Each row of a before or after table is a point. The points were changed in one or more steps. Then noise was added and the rows were shuffled. The steps act on columns, c1 being the first. Write out the steps. A step turns or swaps two columns, mirrors them in a line or flattens them onto one, adds a multiple of one to another, or multiplies or shifts one. Angles are multiples of 10 degrees, from the lower column toward the higher: turns from -170 to 170, lines from 10 to 170 but not 90. Use the fewest steps. Two steps may share a column if one is a turn and the other turns, adds or multiplies; they go together, in the order done. Otherwise the lowest column goes first.

Before (8 x 2):
16 -18
26 -50
-4 11
1 -24
24 7
-27 -16
-25 -31
-17 -60
After (8 x 2):
-52 -34
-13 -18
1 -24
23 -11
1 12
-30 5
-13 -54
-38 -10
Steps: turn c1 and c2 by -40 degrees

Before:
-3 8 -17 -1 -7 9
-15 -1 -1 7 9 9
-19 15 3 4 -10 4
-9 3 2 13 -10 -5
-3 8 11 -13 -1 -21
-12 14 -2 17 2 14
9 -5 12 -17 -5 -4
1 -4 -4 20 -6 17
-24 8 -10 -8 0 8
After, 9 rows:
-7 11 6 -13 -1 -21
-8 -14 10 -2 -6 9
-48 7 15 3 -10 3
-31 1 15 17 3 14
2 -5 -2 20 -6 18
-23 3 3 12 -11 -5
-59 -7 10 -8 -1 8
-38 -1 -1 7 9 8
22 11 -7 -17 -5 -4
Steps: multiply c1 by 2.5; mirror c2 and c3 in the line at 40 degrees

Before:
-29 15 5 -35 -26 21 28 -31 -29
0 16 -1 -8 -34 -45 -32 -23 -32
-5 32 9 29 4 -41 -18 13 11
13 21 -15 23 -4 -25 10 -36 -22
28 34 -1 -43 12 27 -17 -1 -8
36 12 6 -9 18 17 25 -18 -16
20 4 10 0 30 -4 -19 -36 -17
-17 -5 17 19 -29 28 -29 -29 18
-4 2 7 26 -6 -12 38 -60 36
44 6 -6 -14 8 -42 16 15 -2
-4 45 30 -24 -34 -4 46 -12 -19
After:
-7 -6 10 29 3 -37 -16 13 -20
36 -28 5 -7 19 24 24 -17 -2
-4 -25 3 -7 -33 -14 -31 -23 -53
-29 -29 4 -35 -24 35 25 -32 -9
28 -4 -3 -45 14 28 -20 -4 11
45 -33 -8 -11 8 -31 16 17 -31
12 -20 -15 24 -3 -8 11 -37 -33
-16 -45 18 19 -29 10 -28 -29 30
-7 8 30 -23 -36 11 46 -12 -17
-3 -40 8 25 -4 -33 39 -61 20
20 -34 12 -2 32 7 -20 -35 -17
Steps: shift c2 by -40; turn c6 and c9 by 40 degrees

Before (11 x 12):
15 7 17 -8 51 -26 -1 8 -10 -29 -4 -3
-7 0 -2 8 -19 13 -21 -1 21 26 -46 13
11 18 7 -14 -24 -5 -33 4 0 31 -6 10
6 -2 23 -11 13 12 16 4 -14 27 -17 24
29 -24 -45 -42 15 21 -57 32 1 -22 -3 14
9 -5 13 -28 4 -34 11 16 2 7 6 -19
-21 -13 -7 26 9 30 -32 -17 2 17 12 29
-7 12 3 -5 -2 19 -1 -34 34 12 -18 22
30 -8 26 -27 -19 -1 42 -7 -5 -47 -3 -3
20 -9 36 -2 16 -26 -3 4 17 13 0 13
-4 19 49 -8 0 4 -4 -1 28 11 -20 -27
After:
6 -3 24 -12 11 -21 0 5 -16 31 -14 15
14 8 15 -7 52 -1 14 8 -9 -25 -7 -27
-3 19 47 -7 -1 27 -8 0 30 7 -20 1
-6 1 -1 7 -18 -10 -31 2 22 12 -46 15
-7 12 5 -5 -1 -17 -7 -33 34 10 -16 23
-20 -13 -7 24 8 -23 -37 -16 4 -1 12 35
12 17 8 -15 -24 -12 -45 4 1 10 -6 -4
27 -25 -45 -42 15 -9 -39 32 2 -47 -3 23
9 -6 15 -30 3 12 7 16 2 13 6 -37
20 -10 37 -3 14 -17 -9 3 17 11 -1 -23
31 -6 26 -28 -19 0 61 -7 -4 -18 -4 -1
Steps: turn c6 and c12 by 80 degrees; turn c7 and c10 by 30 degrees
